Each row of a before or after table is a point. One or more steps were done to the points. Then noise was added and the rows were shuffled. The steps act on how far a point lies along the listed directions, d1 being the first. Write out the steps. A step turns or swaps two directions, mirrors them in a line or flattens them onto one, adds a multiple of one to another, or multiplies one. Angles are multiples of 10 degrees, from the lower direction toward the higher: turns from -170 to 170, lines from 10 to 170 but not 90. Use the fewest steps. Two steps may share a direction if one is a turn and the other turns, adds or multiplies; they go together, in the order done. Otherwise the lowest direction goes first.

Directions:
(1): [10.2 16.1]
(2): [-16.1  10.2]
Before (9 x 2):
[[  0.5 -10.0]
 [  4.1   1.8]
 [ -4.9  -2.7]
 [  1.5  -7.1]
 [ -0.8  -2.1]
 [ -1.2   4.9]
 [ -5.4  -1.5]
 [  4.3  -0.8]
 [  6.6  -2.4]]
After (9 x 2):
[[ 2.6 -9.1]
 [-5.1 -1.5]
 [-4.6  0.4]
 [ 8.5 -3.5]
 [-1.0 -1.5]
 [ 4.2  0.7]
 [-2.6  4.8]
 [ 4.0 -6.6]
 [ 4.6 -1.3]]
Steps: multiply d1 by 0.7; multiply d2 by 1.3

Directions:
(1): [ -9.2  19.3   4.3 -15.9]
(2): [  4.3 -15.6  11.7 -18.2]
Before (12 x 4):
[[ 1.0 -4.5  2.1  0.7]
 [-1.5  0.7 -2.2  6.2]
 [-3.4  5.4 -1.3  0.8]
 [-1.6  5.2  0.1  0.1]
 [ 4.0 -6.1  0.0  9.2]
 [-3.5  5.6 -2.3  2.9]
 [-6.1  5.5 -1.5  1.7]
 [ 5.5 -9.8 -4.9 15.4]
 [-1.6  2.0  3.1 -3.6]
 [-0.7  0.6  1.4  2.0]
 [ 0.2  3.3 -0.8  0.4]
 [ 3.4 -3.3 -4.5  9.9]]
After (12 x 4):
[[-3.1  2.3  2.2 -5.2]
 [-1.0  8.1 -4.6  5.6]
 [-0.8  2.7  2.9 -4.4]
 [-4.1  4.9  1.4 -4.0]
 [-0.6  5.6 -3.2  9.4]
 [-5.0  2.1  2.9 -5.5]
 [ 0.5  2.2  0.2 -2.9]
 [-0.7  0.9  2.4  0.6]
 [-0.5 -2.0 -0.6  4.7]
 [-3.4  5.3 -0.4  1.2]
 [-3.0 10.4 -8.2 14.4]
 [ 0.8 -3.6  2.9 -2.6]]
Steps: turn d1 and d2 by 70 degrees

Directions:
(1): [-35.3   9.0  -4.9   0.5   4.6  -0.4  -8.0  -4.3]
(2): [ -3.0 -17.9 -16.3 -12.6 -20.3  -0.4  -0.2 -17.1]
(3): [ -5.6  -4.3  10.6  -0.9  10.7   9.6  28.0 -17.3]
(4): [  2.9  -4.1   5.2 -21.0  18.4 -23.2  -6.1  -7.0]
(5): [ -0.4  -5.6 -22.9 -12.0  15.9  12.0   7.9  17.3]
Before (13 x 8):
[[  2.5  -2.0   0.2  -0.5  -2.7  -0.9  -1.4  -5.5]
 [ -0.7  -2.4   4.2  -2.0   2.6  -1.8   1.7  -4.4]
 [ -0.4   3.5  -3.4   4.0   5.3   2.9  -0.4   9.8]
 [-11.0   5.4  -4.7   1.3   3.8   1.1  -4.7   3.4]
 [ -1.0   0.1  -7.4   0.9   2.8   9.6   4.1   5.7]
 [ -6.9   3.6  -0.2   3.6   2.2   2.5  -2.6   4.3]
 [ -0.9  -4.1   2.7  -1.5  -4.2  -4.4  -0.5  -8.5]
 [  6.9  -4.9   3.1  -5.5  -3.6  -1.6   0.5  -4.8]
 [  4.7  -1.9   6.8  -1.1   2.1   2.9   7.1  -2.8]
 [ -5.4   0.9   2.0  -1.5   0.2  -6.9  -5.0  -5.3]
 [  0.7   3.1   3.1   3.5  -5.4  -5.9  -3.4  -2.3]
 [  5.0  -6.2   2.1  -1.8  -0.3  -0.3   6.0  -1.6]
 [ -1.2  -1.6  -0.4   0.3  -0.6   7.7   9.3  -2.2]]
After (13 x 8):
[[  0.2   3.7   6.0   3.5   7.2  -0.7   1.5   3.0]
 [  5.6  -3.4   6.0   1.3   0.1  -0.5   5.7  -0.7]
 [ -7.5  -1.6  -5.2  -1.5  -1.6   1.4  -2.6   0.0]
 [ -5.1   3.7  -0.2   0.6   6.3  -1.5  -2.3   3.0]
 [  4.5  -3.4   3.5  -2.8   2.3   4.4   8.0  -1.8]
 [ -1.4  -2.8  -0.3   0.5  -8.4   0.8  -0.6  -8.4]
 [  1.0   4.2  -3.1   0.9   4.6  -0.9  -0.3   7.8]
 [-11.8   1.6  -6.1  -0.9  -2.4  -0.9  -5.8  -2.8]
 [ -0.8  -0.6   4.8   0.7  -1.6   3.1   7.2  -5.8]
 [ -1.8  -5.4  -8.0  -2.0  -6.8  -0.6  -2.1  -2.4]
 [  3.2   2.6   2.9   2.6   4.0   0.6  -0.7   0.8]
 [ -0.6  -1.4   2.9  -0.6   4.2   1.1   3.1  -0.7]
 [  7.6   1.3   7.8   0.1   2.4   0.5   1.2   2.0]]
Steps: turn d2 and d5 by -130 degrees; multiply d4 by 0.4

Directions:
(1): [-20.5  -2.2   3.7  15.0 -16.3 -26.5  -6.1   6.3 -16.7   0.1   3.8]
(2): [  9.0   0.5  26.5  -3.1  17.1 -14.2  -1.5 -24.0 -11.1   2.1  -2.5]
Before (12 x 11):
[[  4.5  -0.8   4.3  -2.9   7.6   2.1   1.4  -5.1   3.0  -1.1  -2.2]
 [ -0.3  -3.6  -4.1   0.1  -1.4  -1.8  -2.3   2.6  -1.2   1.4   0.0]
 [  1.6  -0.7   8.0  -0.8   4.0  -7.0  -1.1  -4.9  -5.8  -1.7   1.5]
 [ 10.4   0.1   3.1  -7.4   9.5  10.2   3.3  -8.4   9.0   1.0  -3.2]
 [  9.5  -0.5  -5.0  -6.9   9.7  12.5   1.9  -4.1  10.5  -0.9   1.4]
 [  4.8   1.3   5.4  -5.2   3.7  -0.3   0.4  -5.8  -4.9  -0.1  -0.6]
 [ -2.1  -0.8   0.3   2.3  -3.1  -0.9   1.0   1.8  -0.1  -1.1  -0.9]
 [ -2.4   1.3   0.9   0.8  -0.7  -4.9  -1.8   0.5  -4.5  -0.3   1.3]
 [  2.3   1.4   2.7  -3.7   5.8   5.7   0.1  -1.3   2.8   1.8  -0.7]
 [  5.0  -0.6  -3.7  -3.8   4.8   6.2   0.4  -3.1   4.2  -0.9   0.4]
 [ -7.4  -1.4  -3.7   6.4 -10.8  -5.5  -3.7   8.1  -3.7  -2.3   2.0]
 [ -2.7   0.6  -4.6  -1.2  -7.4  -1.7  -0.5   7.9  -0.3  -0.4   1.1]]
After (12 x 11):
[[ -0.3  -0.6  -1.3   0.7  -1.9   2.8   1.8   1.7   2.1  -2.0  -1.5]
 [ -6.2  -2.4   7.4   5.7   0.6 -16.4  -4.4  -5.9  -8.6  -0.1   4.0]
 [  7.9  -0.1   3.5  -5.6   7.3   3.9   1.5  -4.1   1.1  -2.1   0.6]
 [ -3.5   0.6   6.9   0.7   2.7  -4.2  -2.0  -2.2  -3.4   2.3   0.3]
 [  0.8  -1.6   7.3   0.4   4.9  -5.3   0.1  -6.0  -1.8  -1.0  -1.2]
 [ -2.5  -1.3  13.5   3.1   2.1 -13.4  -1.9  -9.8  -6.4   1.8  -1.3]
 [ -2.4  -1.3   2.2   2.2   0.2  -8.2  -2.5  -4.4  -5.2  -0.3   1.6]
 [  0.9  -0.2  -9.8  -0.6  -6.1   9.5  -0.5   9.3   6.3  -2.9   0.5]
 [  0.4  -3.4  -5.0  -1.0  -1.1   0.1  -2.1   2.7   0.2   1.3   0.1]
 [ -1.4   1.2  -5.9  -2.4  -6.4   1.2   0.1   7.8   1.6  -0.5   0.8]
 [  2.2   2.0  -3.2  -3.3   2.4   4.5   0.3   1.3   1.1  -0.9   0.5]
 [  4.5   1.6   5.1  -5.4   3.9  -0.2   0.4  -5.5  -5.1   0.2  -0.4]]
Steps: mirror d1 and d2 in the line at 110 degrees

Directions:
(1): [ -1.0 -22.6   6.5  -1.6   3.3 -26.1   4.6  -3.4  10.0 -27.4  -4.3  14.8
 -13.4   1.8]
(2): [ 10.6   4.1  -7.7 -20.8  -6.4  10.0  14.1   7.5 -19.5  -9.7 -10.6  27.7
  12.6   4.7]
(3): [ -7.2 -31.9  -0.1 -13.1  -8.0  20.4   5.1 -24.4   2.8   4.8  -3.4  -9.2
   6.1   6.8]
(4): [  1.5   1.5   9.4  14.8 -13.5   5.8  17.0   9.2 -15.5 -24.1   0.8 -25.2
   0.8  13.8]
(5): [-10.8   0.3  13.5   8.3   5.2  14.2  -6.2   1.6  -7.8  -2.9 -36.1   1.5
 -12.4 -19.7]
(6): [-20.1  -2.2   5.9  19.7 -21.3 -11.8   7.8  -7.3  -6.6   6.7   5.5  14.4
  21.6 -14.7]
Before (14 x 14):
[[ -2.9  -3.4   0.6   0.4  -0.8  -2.4   0.2  -3.1   2.3  -1.0   2.6   2.5
   -0.6   1.6]
 [ 12.8   9.3 -11.0  -7.7  13.3   5.0  -6.1   7.4   6.1   7.0   7.7 -12.1
  -11.8   9.8]
 [ -1.5   9.0  -5.0  -0.5   3.8   7.4  -8.6  -0.2   4.9  19.1   2.3   0.0
    3.0  -2.6]
 [ -0.6   5.4  -2.0  -2.3  11.0  -2.8  -6.4   2.6   5.9   4.7   3.9   2.4
   -7.1   2.0]
 [  3.3  -3.1   1.7  -1.2   1.1   1.3  -1.8   1.1  -0.6  -0.6  -1.7  -1.5
    2.1  -0.8]
 [ -3.3  -0.4   4.0   6.8   0.3   0.9  -1.8  -0.7   5.3   2.1   4.1  -6.8
   -0.6  -2.6]
 [ -1.7   2.5  -0.7   1.8  -1.5  -9.1  -0.6   2.9   1.3   1.5   3.7   1.1
    0.9  -1.6]
 [ -6.2  -3.7   2.4   4.9   6.8  -9.1 -10.4  -6.3  13.3   8.2   6.2  -2.2
   -2.9  -4.2]
 [  2.2   2.4  -0.7  -5.9   4.1  -3.2  -2.8   3.2   2.8  -2.3  -1.9   1.5
   -6.4  -3.3]
 [  1.7   1.6  -1.3  -6.7   2.4  -0.1  -2.4  -0.9   3.0   5.6   2.1   1.4
    3.7  -0.3]
 [  0.7   1.1   1.6   5.0  -0.7  -6.3  -1.1   3.8  -0.2  -4.4   0.4   4.4
    1.5  -2.4]
 [ -0.4   8.1   2.8   4.5  -3.6   1.2  -3.0   2.9  -1.0   5.6   4.3  -5.9
    2.7  -4.6]
 [  0.6  -1.0  -0.5   4.1  -1.4  -3.5   3.2   3.8  -0.6  -1.6   2.2   3.2
    1.7   2.3]
 [  2.8   2.0   2.9   2.7  -1.2  -2.7  -1.9   3.2  -0.5  -2.8   1.9  -0.6
   -1.9  -1.0]]
After (14 x 14):
[[  4.6   3.0   1.2  -1.7  -0.7  -0.2  -1.7   4.2  -1.7  -1.0   0.7   2.4
   -1.0  -0.6]
 [  3.1   7.0  -0.5   3.6  -0.4  -0.3  -1.8   5.7  -3.0   0.5   0.4   2.0
    3.3  -2.3]
 [  2.3  -3.5   2.4  -0.2   0.8   1.5  -2.0   0.8  -0.6  -0.4  -1.4  -1.6
    2.2  -0.9]
 [  1.4   5.1  -0.4  -4.2   3.1   3.4  -4.1   3.2   1.4   2.3  -1.7  -5.4
   -5.1  -2.8]
 [  0.1   3.7  -3.3  -3.9  11.3  -0.5  -6.4   1.1   6.4   5.7   4.8   0.7
   -6.8   3.8]
 [ -0.5  -1.7   1.5  -1.7   1.9  -4.6  -2.4  -2.0   6.6   2.8   5.5  -5.5
    1.1   1.8]
 [ -3.9  -7.4   1.4   2.9   6.5 -12.1  -7.3  -3.5  15.1   0.9   2.0   2.7
   -9.1  -1.5]
 [  0.0  -1.9  -0.1  -4.1   1.9  -0.8   0.1   0.3   3.3   0.4  -0.8  11.0
    1.6  -3.6]
 [  2.1   2.1  -1.8   3.4  -1.0  -1.0   2.4   5.0  -1.2   1.0   4.3   1.6
    3.4   3.4]
 [  0.8   5.5  -3.2  -1.4  -1.0  -7.0  -0.7   4.0   0.2   3.8   5.1   2.2
    2.3  -0.4]
 [ -1.6   2.4  -4.9  -7.0   6.8  -3.0  -9.0  -4.5   7.3  14.0   4.0  12.3
    4.5  -4.6]
 [ 13.3  -7.5 -11.0 -15.2  13.7  -4.4  -2.6   0.9  12.5  -2.2   9.4  -4.2
  -14.3  13.7]
 [  2.0  -0.8   3.1  -1.6   0.3 -10.1  -1.2   2.5   3.1  -5.4   0.8   7.1
   -2.4  -4.3]
 [ -1.9   1.5  -1.6  -0.5  -1.5   2.2   0.3  -1.6  -0.3   3.6   3.9   1.9
    3.0   1.8]]
Steps: turn d2 and d4 by 60 degrees; turn d1 and d2 by 160 degrees; turn d3 and d6 by 20 degrees; multiply d5 by 1.6
